Each point is reached from the start by the listed moves, each made once or not at all, plus a little noise. Is the number of moves made odd or even? Then give how often each move was made.
In the rows, 128 means zero.

Moves:
(1): [142 191  96 141 129]
(2): [105 126 103 129  87]
Start: [119  76  75 105 124]
Points:
[ 98  74  42 116  82] -> odd (0, 1)
[120  70  78 112 116] -> even (0, 0)

Moves:
(1): [130 116 135 140 115  98 141 123 145]
(2): [130 158 131 120 140 134 131 141 112]
(3): [125 123 128 123 138 143 138 115 126]
(4): [129 145 110 114 137 130 128  96 142]
(5): [125 137  92 141 134  97 116 113 108]
(6): [135 105 126 133 116 142  90  97 109]
(7): [103 120 120  99 131 129 114 108 132]
(8): [124 125 138  83 121 149 148 153 133]
(9): [126 139 125 109 144 105 125 126 145]
Start: [127 129 140 134 135 145 139 112 116]
Points:
[ 93 164 105  39 175 132 141 100 104] -> even (0, 1, 1, 0, 1, 0, 1, 1, 1)
[108 113  82 121 128 101  87   7 112] -> odd (1, 0, 0, 1, 1, 1, 1, 0, 0)
[124 125  93  87 141 167 119  44  94] -> odd (0, 0, 1, 1, 1, 1, 0, 1, 0)
[122 151  85 127 160 131 137  52 108] -> odd (0, 0, 1, 1, 1, 0, 0, 0, 0)

Moves:
(1): [119 114 108 115 117 118 116 118 116 106 116 120 117 142 154 125 116 129
 125 104 123]
(2): [103 124 149 110 121 129 113 176 118 128 126 151 127 116 112  96 110 126
 114 125 112]
(3): [120 135 117 130 130 130 131 127 136 135 134 135 121 150 131 118 127 122
 127 138 129]
(4): [145 143 138 133 145 122 143 137 133 105 136 117 149 115 134 111 132 117
 129 134 124]
(5): [138 124 120 113 108 124 123 132 124 119 141 139 116 138 119 145 138 139
 122 143 120]
(6): [124 128 135 130 143 120 121 108 132 114 135 125 142 141 129 133 131 128
 127 129 121]
(7): [108 140 123 127 126 128 131 125 123 134 154 141 146 100 155 133 125 131
 136  99 117]
(8): [109 113 132 107 151 163 111 130 100 134 125 117 133 138 143 126 113 131
 138 120 147]
(9): [151 106 141 141 143 125 146 130 122 144 117 151 140 136 115 121 127 120
 142 135 134]
(10): [129 140 123 132 116 123 125 135 127 131 102 105 142 135 121 128 119 121
 102 148 142]
(11): [121 125 105 103 144 108 140 137 105 136 133 130 136 123 125 129 138 116
 143 122 132]
(12): [129 130 137 115 135 128 138 132 125 127 105 122 117 148 129 130 141 114
 121 134 135]
(13): [115 140 136 143 132 134 128 136 118 123 129 147 117 126 127 136 114 124
 134 122 130]
(14): [139 137 145 126 146 109 122 117 145 135 130 138 123 143 136 155 126 128
 140 103 135]
(15): [146 123 125 118 140 133 102 134 128 123 134 144 123 126 138 119 131 136
 114 134 124]
(16): [120  93 111 128 131 132 138 126 163 153 140 146 139 127 129 112 122 130
 130 133 151]
(17): [124 132 131 126 105 111 101 128 130 110 128 126 129 133 138 131 143 108
 141 106 154]
(18): [111 133 130 121 141 122 122 135 122 138 125 127 129 127 141 135 118 109
 123 143 130]
Start: [139 113 132 119 135 130 129 117 116 127 137 138 151 117 144 134 130 122
 132 136 128]
Points:
[ 89  82  92  32 191 117  93 138  82 112 151 147 187 118 249 108 127  62
 151  86 182] -> even (1, 0, 0, 1, 0, 0, 1, 1, 0, 0, 1, 1, 0, 0, 1, 1, 1, 1)
[ 76 139 158 120 126 105 102 182  92 148 126 197 181 115 162 107  89  63
 124 128 155] -> even (0, 1, 1, 0, 0, 0, 1, 0, 1, 1, 0, 0, 1, 0, 0, 0, 1, 1)
[127  37 126  53 160  79  93 155 102 114 117 197 170 156 161  77 139  77
 135 106 161] -> odd (1, 1, 0, 0, 0, 1, 0, 0, 1, 0, 1, 1, 0, 0, 1, 1, 1, 0)
[ 57 134 158  61 211 128 113 152  65 139 153 192 166 154 180 140 102  90
 161  77 139] -> odd (0, 1, 1, 0, 0, 1, 1, 1, 0, 0, 1, 1, 1, 1, 0, 0, 0, 0)
[113  62 125 116 203 154 137 106 110 116 148 172 187 165 178  91  87 103
 161 128 167] -> even (1, 0, 1, 1, 0, 1, 0, 1, 1, 0, 0, 0, 1, 0, 0, 1, 0, 0)
[119 126 185 101 185  74  65 152  95  78 162 214 187 115 212 121  95  71
 149  61 122] -> odd (1, 1, 0, 1, 0, 1, 1, 0, 1, 0, 0, 0, 1, 1, 1, 0, 1, 1)
[122  81 130  80 135 112  71 108  64  97 102 126 171 180 179 154 110  79
 128 140 173] -> even (1, 0, 0, 0, 1, 1, 0, 1, 1, 1, 0, 0, 0, 0, 0, 0, 1, 1)
[117 110 125 115 160 134 116 119 139 139 141 172 183 124 177 129 117 113
  99 138 156] -> odd (0, 0, 0, 0, 0, 1, 1, 0, 0, 1, 0, 1, 1, 0, 1, 1, 0, 0)
[110  78 124  48 174 136  80 185  94 152 141 203 152 135 146 128  90 123
 116 136 170] -> odd (0, 1, 0, 0, 1, 0, 0, 1, 0, 1, 1, 0, 1, 1, 1, 1, 0, 0)
[119  47 112 103 159 155  75 126 105 131 134 197 146 170 193  98  97  97
 156 104 203] -> even (1, 0, 1, 0, 0, 0, 0, 1, 1, 0, 0, 0, 1, 0, 1, 1, 1, 0)
